Every row gives one point. Each copy is the shape, with its points in the same order, turned, moved and blurred by noise. Is it also mirrored, or only turned?

Shape, 6 rows:
[[ 0.5 -6.6  3.8]
 [ 3.3  5.9  3.1]
 [-4.9 -6.4  0.0]
 [ 5.7 -0.9 -0.3]
 [ 3.8  5.4  0.5]
 [ 1.6 -4.4  1.8]]
Copy 1 (6 x 3):
[[-2.8  1.7  5.9]
 [ 8.2 -2.2  2.7]
 [-5.8  4.9  0.1]
 [ 0.9 -5.7  3.9]
 [ 6.6 -4.7  1.0]
 [-1.0  0.2  4.1]]
Copy 1 is: only turned
Copy 2, 6 rows:
[[ 2.7 -1.8  7.1]
 [ 6.3 -1.8 -5.0]
 [-4.1 -2.8  5.2]
 [ 5.4  4.8  0.7]
 [ 4.9  0.0 -5.4]
 [ 1.9  0.7  4.7]]
Copy 2 is: mirrored
Copy 3 (6 x 3):
[[-1.2  4.3  6.6]
 [ 5.4  3.7 -4.8]
 [-6.0  2.0  5.1]
 [ 4.2 -0.7  2.2]
 [ 4.7  1.0 -4.7]
 [ 0.5  2.4  4.6]]
Copy 3 is: only turned

Shape, 7 rows:
[[-4.3 -6.5 -0.4  0.1]
 [ 4.0 -2.7  2.2 -2.3]
 [-1.2  1.2  1.5 -7.0]
 [ 2.8 -1.0  4.2  0.4]
 [ 1.5  3.7 -4.0 -0.9]
 [ 9.3 -9.2  5.8  2.4]
 [ 1.8  2.8 -0.1  3.8]]
Copy 1 (7 x 4):
[[-2.1 -6.9  4.2  3.3]
 [ 1.1  1.9  4.3 -0.1]
 [-2.0 -0.7  2.8 -6.3]
 [-2.2  3.4  3.7  1.2]
 [ 1.6  0.6 -4.0 -2.5]
 [ 3.9  4.9  9.0  8.5]
 [-0.9  2.6 -3.9  2.6]]
Copy 1 is: only turned
Copy 2, 7 rows:
[[ 2.5  2.8  1.8 -3.5]
 [-2.4 -5.3  0.9 -0.8]
 [-2.7 -2.3  7.0  3.3]
 [ 1.4 -6.9  1.8 -0.9]
 [ 0.7 -2.7 -0.3  7.3]
 [-1.9 -9.4 -4.0 -8.8]
 [ 5.1 -5.8 -0.9  4.0]]
Copy 2 is: mirrored

Shape (7 x 4):
[[ 2.3  1.4  1.4 -0.4]
 [-1.0 -1.2  8.9  2.7]
 [ 0.2 -4.2  3.1  1.4]
 [ 3.0  2.1 -5.4 -3.4]
 [-3.3 -6.6  3.3 -1.9]
 [ 1.7  2.3 -1.8  8.3]
 [-7.2  2.2 -5.2  3.5]]
Copy 1, 7 rows:
[[ 1.8  1.6 -0.7 -2.2]
 [ 7.4  3.5  4.9  1.7]
 [ 2.4 -0.8  4.1  1.0]
 [-2.9 -1.3 -5.2 -3.5]
 [ 5.2 -5.6  3.2  1.7]
 [-3.8  6.4  0.0  4.1]
 [-0.3  0.2 -6.5  7.9]]
Copy 1 is: mirrored
Copy 2, 7 rows:
[[ 0.5 -0.3  0.1  1.2]
 [-4.5  2.9 -5.2  5.0]
 [-5.4 -1.5 -1.9  1.8]
 [ 2.7 -2.4  5.2 -3.4]
 [-8.4  0.3 -2.3 -2.4]
 [-1.0 -2.7  4.8  8.6]
 [-5.1  2.9 10.0  2.6]]
Copy 2 is: mirrored
Copy 3, 7 rows:
[[ 1.0  0.2  0.4  2.9]
 [-5.2 -4.9 -0.4  7.6]
 [-1.9 -4.5 -3.2  2.6]
 [ 4.3  3.7  0.2 -2.1]
 [-5.5 -5.4 -3.0 -1.2]
 [ 2.1  3.4 -6.5  7.8]
 [-4.7  7.5 -6.4  0.5]]
Copy 3 is: only turned

Shape:
[[ 4.9 -6.8  3.9 -9.3 -1.2 -0.2]
 [-5.4 -6.5  4.2 -6.7  1.9 -2.1]
 [-0.5 11.0 -0.7 -0.4 -0.4 -1.9]
 [-7.3  0.6 -4.9  4.0  0.8  6.2]
 [ 2.5  3.0  3.9  2.4 -0.4  1.3]
 [ 1.3  8.6 -4.8 -7.6  5.2 -0.1]
 [ 0.7 -2.6  1.0 -3.1 -6.1  0.8]
 [ 1.9 -2.5  0.5 -0.3 -1.9 -2.3]
 [-6.1  1.7 -3.4  0.9  2.9 -1.9]
 [-1.3  1.5  1.7 -0.6 -1.7  1.9]]
Copy 1 (10 x 6):
[[ -7.5  -2.8   6.8  -7.2  -3.7  -4.9]
 [-11.2   2.3   3.7   1.1  -1.1  -5.4]
 [  4.3  -2.4  -5.7   1.0   5.4  -5.3]
 [ -2.4   3.6  -8.9   3.8  -2.8   3.8]
 [  0.7   0.5  -0.3  -3.6   4.0   0.7]
 [ -1.5 -10.1  -6.9   0.4   1.4  -6.8]
 [ -0.9   2.4   2.1  -4.2  -4.5  -3.4]
 [ -1.5  -0.1   3.7  -0.7  -1.6  -1.2]
 [ -2.8   0.2  -4.0   6.8   0.3  -1.2]
 [ -1.2   2.0  -2.1  -2.1   0.8  -1.8]]
Copy 1 is: only turned
Copy 2:
[[  0.4   0.7  -0.1 -10.8  -8.9  -4.1]
 [ -4.0  -3.6  -5.8  -4.4  -8.9  -0.7]
 [  1.6   2.6   5.3   8.4  -2.3  -1.7]
 [  3.6  -8.1  -3.0   3.3   3.9   1.6]
 [ -1.0   1.4   4.8  -0.9   0.1   1.7]
 [  2.1  -0.4   3.4   5.7  -3.8 -11.1]
 [  4.9   0.2   0.1  -4.6  -5.4   2.2]
 [  1.4   2.9  -1.6  -3.8  -2.3   0.5]
 [ -0.4  -2.1  -4.8   5.2  -0.2  -1.2]
 [  1.5  -1.8   1.8  -0.3  -2.6   1.4]]
Copy 2 is: mirrored

Shape (10 x 6):
[[-4.0 -6.1  4.1  2.0  2.6  3.9]
 [ 0.0  2.4 -1.0  2.2  5.3  7.4]
 [ 0.5 -4.3 -5.1  4.4  2.7 -1.3]
 [-0.6  2.9 -4.0 -4.8  3.4 -2.8]
 [ 5.8  1.0  5.2  0.8 -6.1  2.4]
 [-0.1  4.2  3.0 -5.4  1.6  4.3]
 [-4.2 -1.2 -5.7  3.5 -0.8  5.0]
 [ 2.9  6.9  3.1 -2.6 -1.6 -2.4]
 [ 4.8 -2.7 -8.5  3.1 -6.9 -1.8]
 [-0.9  6.2 -1.6 -0.9 -8.1 -1.1]]
Copy 1, 10 rows:
[[-4.3 -2.4 -2.6  6.9 -4.8  2.8]
 [-0.1 -1.1 -1.7 -2.2 -7.1  2.6]
 [ 5.1  0.6 -3.2  4.4 -2.4 -0.7]
 [-0.2  2.4 -5.8 -2.8 -0.3 -6.1]
 [-2.7 -5.8  4.1 -1.3  5.3  2.9]
 [-6.2 -1.2 -2.6 -5.4 -1.4  0.1]
 [ 1.9  4.7 -2.7  2.0 -3.5  5.0]
 [-4.3 -0.6  2.4 -4.5  4.8 -6.2]
 [ 8.1  2.7 -2.0  2.3  6.1  2.5]
 [-3.2  5.9  2.1 -2.8  6.8  1.3]]
Copy 1 is: mirrored
Copy 2, 10 rows:
[[-3.0  1.2  8.9 -2.9 -1.8  0.0]
 [ 1.7 -0.9  0.9 -7.7  4.4  0.0]
 [-3.3 -2.5  3.4  1.3  4.4  7.1]
 [ 1.8 -8.9 -1.9 -0.1 -0.4  2.0]
 [ 3.5  6.6 -1.4  5.0 -1.2 -2.6]
 [ 5.4 -2.6 -0.7 -3.7 -2.1 -2.8]
 [-3.8  0.3  0.7 -4.6 -0.4  6.9]
 [ 2.8 -3.2 -5.8  4.1 -1.3 -4.1]
 [-0.7  1.8 -2.5  6.2 -0.2 11.4]
 [-1.2 -0.3 -7.1  2.5 -6.5  1.3]]
Copy 2 is: only turned
Copy 3:
[[ -1.6  -1.3   5.0  -2.6   1.1   5.7]
 [  0.6   3.2  -0.5  -8.4  -4.5   2.0]
 [ -3.1  -4.5  -3.8  -3.0   1.0   0.6]
 [  1.1   3.3  -2.7  -1.6   0.5  -7.3]
 [  1.7  -0.6   0.8   6.3 -10.3   1.6]
 [  4.0   5.8   4.2  -1.7  -4.5  -2.8]
 [ -7.8  -0.1   0.8  -5.5  -2.8  -0.2]
 [  3.4   6.5  -1.9   5.1  -6.0  -2.5]
 [ -5.9  -7.3  -5.1   2.1  -7.4  -4.6]
 [ -5.6   4.5  -0.9   6.2  -6.4  -5.5]]
Copy 3 is: only turned

Shape:
[[-1.5 -2.0 -0.7  3.8 -2.1 -9.1 -3.9 -3.8]
 [-2.8  6.6  0.8  1.2 -1.7  1.5 -2.8 -6.8]
 [-0.1 -0.8  0.0 -1.0  5.1  2.9 -6.9 -8.7]
 [-7.6  3.0  3.8  1.0  8.1 -5.0  1.1  0.8]
 [ 3.5 -5.8 -2.4  8.3 -1.4  1.4  2.4  1.5]
 [ 1.2 -0.9 -1.1  2.4 -8.9  0.0 -7.7 -3.7]
 [ 4.4  2.7 -0.4  0.3  1.7  0.3  1.3  1.6]
 [-0.9 -0.6  1.4 -1.7 -3.9 -3.1  5.8 -4.3]
 [-1.6  5.1  0.6 -2.3 -2.9  2.1  1.0  3.6]
 [ 2.2  3.7 -4.6  1.9 -4.0  0.5  7.1  5.3]
 [-0.6 -3.1 -4.1  0.6  6.0  0.9 -0.3 -5.0]
 [ 3.4  2.2  0.4  3.6  3.3  0.8  8.5 -3.8]
 [ 3.5 -0.7 -0.5  5.1 -8.5  7.0 -2.4 -2.4]]
Copy 1, 13 rows:
[[ -6.5  -2.3  -4.3   5.5  -5.7  -4.1  -4.2  -3.5]
 [ -3.1   4.7  -1.1   1.5   4.7  -2.0  -4.9  -8.4]
 [  4.5   0.7   0.7   0.8  -1.1  -0.5 -10.3  -8.5]
 [  3.3  -5.2  -5.7   2.3   3.6  -4.3   3.1  -2.5]
 [ -0.5   3.9   7.7   7.0  -6.9  -3.5   0.7   1.4]
 [ -9.3   4.0   3.5   0.1  -5.8  -1.3  -4.5  -7.9]
 [  0.7   4.8   1.0   1.9  -0.2   2.1  -0.5   1.3]
 [ -1.8   6.1  -3.9  -0.3  -2.6  -8.0  -2.4   1.3]
 [ -3.2   3.8   1.1  -3.7   3.3  -1.1   1.6  -0.3]
 [ -4.9   6.3   3.7   1.4   2.8  -2.2   2.3   7.1]
 [  4.3  -0.4   2.2   3.5  -0.6  -4.2  -7.7  -0.6]
 [  4.1   8.4  -0.6   6.1   1.1  -4.4  -0.9   3.2]
 [ -5.5  10.0   7.9   0.7  -4.3  -2.9  -2.4  -5.8]]
Copy 1 is: mirrored
Copy 2, 13 rows:
[[ -0.2  -1.5   7.8   1.4  -6.6  -1.0   0.1  -2.3]
 [  3.2  -1.6   5.4  -6.9   2.7   0.1  -0.3   1.5]
 [  8.0   0.0   1.1  -1.6   1.1  -3.2  -2.7  -4.8]
 [  1.2 -10.0   0.3  -0.2  -1.6  -4.2   7.8  -0.1]
 [  0.5   5.7   0.6   5.6  -4.3   5.9   2.9   2.9]
 [ -1.8   4.2   3.9  -3.9  -3.8   3.4  -7.3  -0.8]
 [ -1.6   1.5  -0.5   2.0   3.4  -1.4   0.6   4.1]
 [ -2.9  -0.8   8.5   1.7   3.8   3.1   3.0  -2.8]
 [ -4.5  -1.5  -1.1  -4.5   3.4   1.5   1.6   2.9]
 [ -7.0   4.0   1.7  -0.3   1.6   3.1   7.1   6.8]
 [  5.0   3.5   0.8   2.0   2.0  -2.7   4.6  -4.1]
 [  3.2   1.3   4.7   4.6   7.4   1.7   6.2   4.4]
 [  0.4   6.6   1.6  -2.5   1.3   9.0  -4.4   3.6]]
Copy 2 is: mirrored

Shape, 12 rows:
[[-4.3  0.6 -0.3 -0.4  2.8 -8.6  0.9 -4.0]
 [-0.2 -4.5 -1.0  1.1 -2.3  0.2 -6.8 -1.4]
 [ 8.6  2.8 -3.3  3.1 -1.3  6.1  2.7 -2.3]
 [ 5.4  2.9 -1.7 -1.1 -0.8  2.8  5.6  3.7]
 [ 4.6  1.6 -7.7 -2.0  0.0  3.1  6.1  2.0]
 [-6.9 -1.7  3.1  1.2 -1.5 -4.5  9.5 -5.1]
 [ 6.5 -3.2 -2.0  2.8 -0.9  2.5  5.9  2.4]
 [-1.8 -5.8 -4.5  4.1  0.2  5.9 -7.2 -3.0]
 [-2.9 -0.2 -1.4 -3.5 -3.8 -8.3  8.8 -5.0]
 [-1.4 -2.2 -0.2 -1.3 -2.6  5.2 -4.8 -1.7]
 [-1.5 -2.5 -0.4 -2.5 -2.2 -7.0  5.2 -5.7]
 [-0.2 -6.6  0.8 -1.6  3.0  4.1 -3.9 -5.0]]
Copy 1 (12 x 8):
[[ -7.3  -3.8   0.1   2.2   0.9  -6.5  -5.4   2.5]
 [  0.8  -2.4   3.3   6.3  -2.3   3.7  -1.4   1.1]
 [  4.1   4.6   0.1  -5.5   5.5   4.8  -0.6  -2.4]
 [  2.0   5.5  -1.6  -5.3   0.6  -2.0   1.7  -1.1]
 [ -0.1   6.5  -4.4  -5.9  -1.2   1.0  -2.4  -2.3]
 [-13.9  -1.8   1.7  -3.4   2.0  -4.2   2.1   3.5]
 [  2.0   3.0  -2.7  -5.0   1.1   3.3   2.2   2.8]
 [  1.1  -3.0  -0.6   6.2  -0.3  10.2  -0.5  -2.9]
 [-11.4   2.5   2.4  -3.6  -1.7  -4.5  -4.3   4.9]
 [  0.3  -0.7   4.0   4.4  -2.3   3.9   1.2  -4.0]
 [ -8.0  -1.0   2.8  -2.9  -1.5  -2.7  -4.3   4.3]
 [ -0.2  -7.7   2.8   0.5  -2.7   4.1  -0.6  -3.8]]
Copy 1 is: mirrored
Copy 2, 12 rows:
[[-0.3  0.8  7.0  5.5 -0.7 -2.5 -4.3 -7.3]
 [ 0.2  4.3  2.2 -1.9  1.3 -8.0 -3.7  1.6]
 [ 8.4 -2.8  0.9 -4.7  5.5  2.9 -0.5  3.3]
 [ 1.5 -3.7 -0.7 -1.9  3.0  4.3  3.4  0.1]
 [ 4.7 -4.3 -0.2  1.5  0.4  3.0  4.4  3.4]
 [ 0.3  1.8  4.8  1.4 -7.5  4.9 -6.6 -7.5]
 [ 3.9 -1.5  3.4 -5.7 -0.1  2.7  4.1  1.4]
 [ 3.8  8.2  2.4 -0.9  1.6 -6.3 -4.1  7.4]
 [ 1.6 -5.5  3.7  3.4 -7.6  0.9 -4.7 -8.1]
 [-0.7  3.2 -1.2 -1.6  2.1 -3.9 -5.5  4.3]
 [ 0.6 -3.9  5.9  1.3 -5.6 -1.3 -5.5 -5.4]
 [-1.7  3.4  6.6 -1.6  1.2 -3.1 -6.2  6.5]]
Copy 2 is: only turned

Shape, 15 rows:
[[ 0.2 -6.2 -5.0 -6.9 -3.9 -4.6  2.1 -0.5  3.1]
 [-1.8 -4.7  0.0 -4.0  2.2  4.2 -7.3  3.0  4.4]
 [ 3.7 -2.1  0.6  1.7  3.9 -2.5  0.2  3.3  4.1]
 [ 2.9 -1.4  5.5 -2.1  3.6  4.9  4.5 -1.8  1.0]
 [-3.2 -3.1  1.5  5.1 -6.8  2.7 -0.6  6.6 -2.0]
 [-3.8 -4.3 -6.3  3.1  3.6  5.2 -2.7  8.0 -6.3]
 [-4.5 -1.3  3.0 -6.8 -0.4 -3.6  2.1 -4.6 -2.6]
 [ 5.1 -0.5 -6.1  0.7 -3.0 -6.0 -8.2 -4.9 -3.0]
 [ 4.4  1.9 -5.3 -0.4 -2.9  1.8  5.1 -0.1  5.9]
 [ 5.5 -5.2  0.1  3.0  0.4  0.6 -5.3 -4.6 -1.2]
 [ 0.4  1.9  5.3 -4.9  2.8 -5.1 -2.1  6.7 -5.1]
 [-0.3  3.8  3.1  3.5 -1.1 -7.1  3.6  4.7 -1.7]
 [ 2.3  4.8  2.9 -0.5 -6.1  2.8 -7.3  1.8 -2.1]
 [-3.6 -5.6  3.0 -6.2 -0.4  0.4 -6.6 -2.9 -2.5]
 [ 6.0  4.5  4.5  3.1 -0.6  0.0  3.0  3.1 -2.9]]
Copy 1 (15 x 9):
[[-9.2 -2.4 -3.0  1.5 -0.7  2.0  1.9 -1.2 -6.6]
 [-0.7  0.9  6.5  4.8  2.0  4.7  1.5 -1.1  0.9]
 [ 2.3 -6.3  0.6  2.5 -2.4  2.8 -0.6  4.1 -2.9]
 [ 5.1 -1.0 -1.6 -2.5  4.6  1.7  4.4  5.6 -3.3]
 [ 0.5  2.3 -4.5 -1.6 -1.9  4.5 -6.4 -0.2  5.5]
 [ 5.3 -1.4 -1.4  0.9 -5.2  5.4  1.9 -9.0  5.2]
 [-4.9 -3.8 -0.1 -7.5  5.9 -0.3  2.0 -1.4 -3.7]
 [-3.7 -1.7  3.5 -0.4 -7.4 -9.3 -2.3 -2.8 -4.2]
 [-2.2 -2.8 -7.4  5.3 -1.1 -2.8  3.3  5.4 -1.0]
 [ 4.2  1.4  2.9  0.4 -2.3 -4.2 -2.7 -0.4 -6.0]
 [-1.5 -6.1  4.7 -9.1 -4.0  4.8  2.2  2.8  1.6]
 [-0.8 -9.0 -3.8 -6.4 -3.4  1.0 -4.3  4.6  2.2]
 [-1.5  3.9  3.5 -3.4 -3.1 -4.0 -1.0  4.5  5.9]
 [-2.8  2.2  6.3 -4.1  3.8  1.4  0.2 -4.0 -2.6]
 [ 4.2 -3.1 -3.1 -5.6 -4.2 -1.1  0.3  7.9  1.7]]
Copy 1 is: only turned
Copy 2:
[[ 1.9  1.3 -6.3 -0.1  0.5 -5.8 -7.7  0.1  0.1]
 [-1.0 -6.7  4.2 -4.5  5.0 -0.9 -8.5  2.4  1.6]
 [ 3.1 -7.4  0.8  4.7  2.1  0.8 -2.5 -0.9  1.0]
 [-1.6  1.1  5.3  4.3  0.5  4.7 -2.0  2.3  2.6]
 [ 1.2 -4.0  7.4 -0.9  0.5 -9.3  1.9  2.4 -4.3]
 [ 1.1 -9.4  7.7 -5.4 -7.7 -2.4 -4.7  0.3 -5.6]
 [-3.4  5.2 -2.4 -0.8  3.1  1.9 -3.0  0.5 -5.6]
 [-4.4 -7.2 -8.2 -4.7  0.1 -3.2  2.5 -5.8  1.5]
 [ 7.4 -0.1 -1.4  0.2 -1.5 -1.5  0.7  1.9  6.4]
 [-7.3 -7.4 -1.3  0.4  0.0 -1.1  0.7  0.2  3.5]
 [-0.1 -1.6  5.0  1.3  4.5  1.5 -3.2 -9.5 -6.5]
 [ 5.4 -2.2  1.1  4.5  2.6 -1.2  4.2 -4.3 -6.7]
 [-1.8 -2.4  5.6 -6.4  6.0 -3.4  4.5 -4.2  1.8]
 [-8.4 -1.4  0.8 -4.3  4.6 -0.9 -6.1  0.4 -3.1]
 [ 1.9 -1.4  5.7  4.3  0.3  0.9  6.1 -4.9  0.7]]
Copy 2 is: mirrored
Copy 3:
[[ -5.1  -2.2  -1.0  -7.7   0.2  -3.2  -1.8  -5.3   7.2]
 [ -0.4  -4.8  -5.0   0.3  -0.7  -6.2  -1.1  -4.9  -4.8]
 [ -0.9  -7.2   1.6  -4.8  -0.4   2.7  -1.3  -0.5  -3.2]
 [  0.3  -3.9   6.2   0.5  -6.6  -3.1  -3.6   2.3  -1.3]
 [ -1.5   1.4  -5.5   1.1  -8.0   6.4   2.3  -4.0  -1.0]
 [ -0.1   4.0  -7.9   0.0   0.7   0.9   5.6   4.0  -4.4]
 [ -8.2   3.0   5.2   0.4  -1.5  -3.5  -4.5  -4.1   2.7]
 [  1.0  -1.7   3.4  -1.4   8.0   2.6   5.3  -9.3   4.4]
 [  4.9  -4.4  -0.2  -4.6  -2.0   1.6  -5.8  -0.2   5.9]
 [  2.7  -3.1   5.3  -1.9  -0.2  -0.9   6.0  -6.0  -2.3]
 [-10.6  -5.4   1.1   5.5   1.2   2.4  -0.5   0.9  -1.6]
 [ -6.5  -2.2   3.0  -0.1  -1.5  10.6  -3.7  -0.5   0.2]
 [  2.1  -3.8  -0.7   8.9  -2.1   3.4   1.1  -6.7   1.7]
 [ -5.3   0.6   1.4   2.7  -1.1  -6.8   2.0  -7.9  -1.8]
 [  0.0  -5.2   4.9   3.4  -4.2   7.1  -0.4   2.0   1.5]]
Copy 3 is: only turned

Shape (12 x 9):
[[ 2.0 -2.6 -7.0  3.9 -1.2 -4.7  2.7  1.0 -3.2]
 [ 6.5  2.6 -1.7  0.3 -0.3  2.0  4.3  4.5 -4.8]
 [-5.2 -4.8 -4.9  5.6 -2.0  7.2  5.4  2.3  1.7]
 [ 0.1  6.0 -3.3  4.2  3.6 -1.4 -4.2  7.4  1.6]
 [-2.8  7.8 -1.4 -0.5 -6.4  3.2  4.5 -0.9 -4.7]
 [-4.6  5.1 -6.5 -4.6  4.2 -0.4 -4.5  3.7  4.1]
 [-1.7  4.1  5.5 -2.7  5.1  1.7  4.8  1.3  1.8]
 [ 3.0 -3.5 -2.3 -2.6  1.5  0.6 -6.7 -0.6 -5.2]
 [-4.4  3.4 -5.9  2.2 -7.0  3.0 -1.6 -2.2 -3.9]
 [-5.6 -3.4 -5.2 -0.6 -2.3 -4.2  6.2  9.1  2.5]
 [ 1.7  6.6 -2.0  4.2 -6.7 -2.1  1.0 -1.0  2.6]
 [-1.1 -2.1 -5.2  3.6 -4.1 -0.8 -2.3 -2.0  3.3]]
Copy 1, 12 rows:
[[  1.8  -4.1  -6.3   3.6   2.8  -1.5  -2.6  -2.5   5.8]
 [  2.1  -7.3  -0.9  -5.2   5.4   1.3  -2.5  -4.0   2.2]
 [  1.2 -10.3  -1.1   7.5  -2.5   6.5   1.2  -0.2  -0.6]
 [  1.3  -3.1   6.2   1.8   6.6   2.4  -6.0   3.1   8.0]
 [ -1.8  -2.2   2.4   0.1   0.1   2.7  -5.8  -7.2  -4.7]
 [ -2.7   0.7   3.2   1.9   4.1   2.6  -6.5   9.7   1.3]
 [ -1.6   1.0   4.2  -3.3   4.9   6.6   4.8   0.7  -0.3]
 [ -1.1  -5.1   0.3  -0.5   3.3  -8.9   0.7   3.9   1.3]
 [ -1.1  -4.3   2.0   6.5  -1.4  -2.4  -6.9  -2.9  -3.6]
 [ -2.9  -2.9  -5.3   2.1  -4.7   7.7  -3.3   1.9   7.7]
 [  6.6   1.4   2.9   2.5   0.2   1.4  -6.1  -4.7   0.7]
 [  4.7  -2.3  -0.2   6.6  -2.0  -2.0  -2.2   1.5   1.6]]
Copy 1 is: mirrored
Copy 2 (12 x 9):
[[-2.7 -8.3  3.6  1.6 -1.0 -3.5  3.9  2.3 -4.0]
 [ 2.5 -1.0 -1.8  0.0  2.2 -4.8 -0.4 -1.5 -9.1]
 [ 0.5  1.6  5.7  7.6  0.9  2.9  2.3 10.9 -4.3]
 [-2.4 -4.9 -1.2  4.6 10.0  1.0  1.1 -2.2 -0.6]
 [ 3.0  2.5 -6.7  5.4 -1.4 -4.8  5.0  0.3 -0.4]
 [-9.2  1.0 -3.3  1.6  6.2  5.2  2.2 -2.3  1.5]
 [ 5.5  4.3  0.6  1.6  2.9  6.1  3.2 -4.3 -1.5]
 [-6.1 -1.3  3.9 -0.3  0.0 -4.4 -6.9 -4.5 -0.9]
 [-2.8 -0.5 -3.3  8.9 -2.2 -4.6  2.0  4.1  1.8]
 [-2.8 -1.3  2.9 -3.1  5.2  1.5  8.7  8.1 -0.4]
 [ 3.7 -6.8 -7.2  4.2  0.0  0.3  1.8  3.3  1.2]
 [-2.2 -6.2  1.8  4.3 -0.3  2.3 -1.7  4.9  1.7]]
Copy 2 is: only turned
Copy 3 (12 x 9):
[[  5.1   0.3   1.8   2.0   0.1   1.3   2.2  -1.1 -10.3]
 [  3.4  -0.3  -0.4  -6.1   5.5   2.0   0.7  -4.5  -5.0]
 [  0.9  -1.3  -4.6   6.4  -2.6   2.8   6.4  -8.2  -1.4]
 [  0.1   5.6   4.6  -1.7   4.1   3.8   8.4   3.2  -1.3]
 [ -3.0  -7.1   4.5  -5.0  -1.9   0.7   0.8  -5.2  -1.0]
 [  3.2  -0.7   7.0   3.6   4.2   4.0   5.1   5.1   4.8]
 [ -0.9   4.6   2.9  -0.7   3.7   1.2  -3.8  -4.3   5.1]
 [  2.6  -1.9  -3.8  -0.1   3.3   4.5  -2.3   7.1  -4.3]
 [ -1.8  -7.7   1.6  -0.6  -4.9   2.6   4.2   0.3  -3.4]
 [  2.1  -0.7   4.1   9.0   5.9  -4.2   5.7  -5.1  -4.2]
 [  1.2   0.0   4.4  -5.0  -5.0  -3.9   4.5  -0.6  -2.7]
 [  3.6  -0.5  -0.6   3.2  -5.2  -0.8   4.3   2.4  -3.3]]
Copy 3 is: mirrored
Copy 4, 12 rows:
[[ 4.2 -2.4  0.5  6.3  0.5 -4.7 -4.4 -4.0  4.0]
 [ 2.1 -4.7 -2.2  1.9 -4.8 -3.6 -0.6  4.3  1.8]
 [ 1.9 -7.1 -8.0  5.0  6.4  5.2 -0.6 -1.0  3.1]
 [ 2.8 -3.8  4.9 -5.4  5.0 -3.2 -5.6  5.2  1.6]
 [-4.5  3.9 -5.5  3.8  2.9 -3.2 -0.8  6.0  0.3]
 [-1.2 -1.5 -1.5 -8.7  7.2 -2.0 -7.0 -1.6 -2.2]
 [-8.0 -5.6  0.3 -2.2  0.6 -1.8  3.3 -0.9 -3.4]
 [ 2.5  2.8 -0.5 -1.8 -4.4  3.3 -6.4 -2.8 -0.1]
 [-0.4  6.3 -4.0  3.5  5.8  0.9 -5.4  3.0  3.5]
 [ 1.9 -8.5 -2.2  6.2  9.2 -3.4 -4.5 -3.0 -3.9]
 [ 2.6  3.4  1.1  2.2  6.4 -4.6  3.3  3.3  1.0]
 [ 5.7  2.3  0.4  1.8  6.2  1.7 -2.3 -4.2  2.8]]
Copy 4 is: mirrored
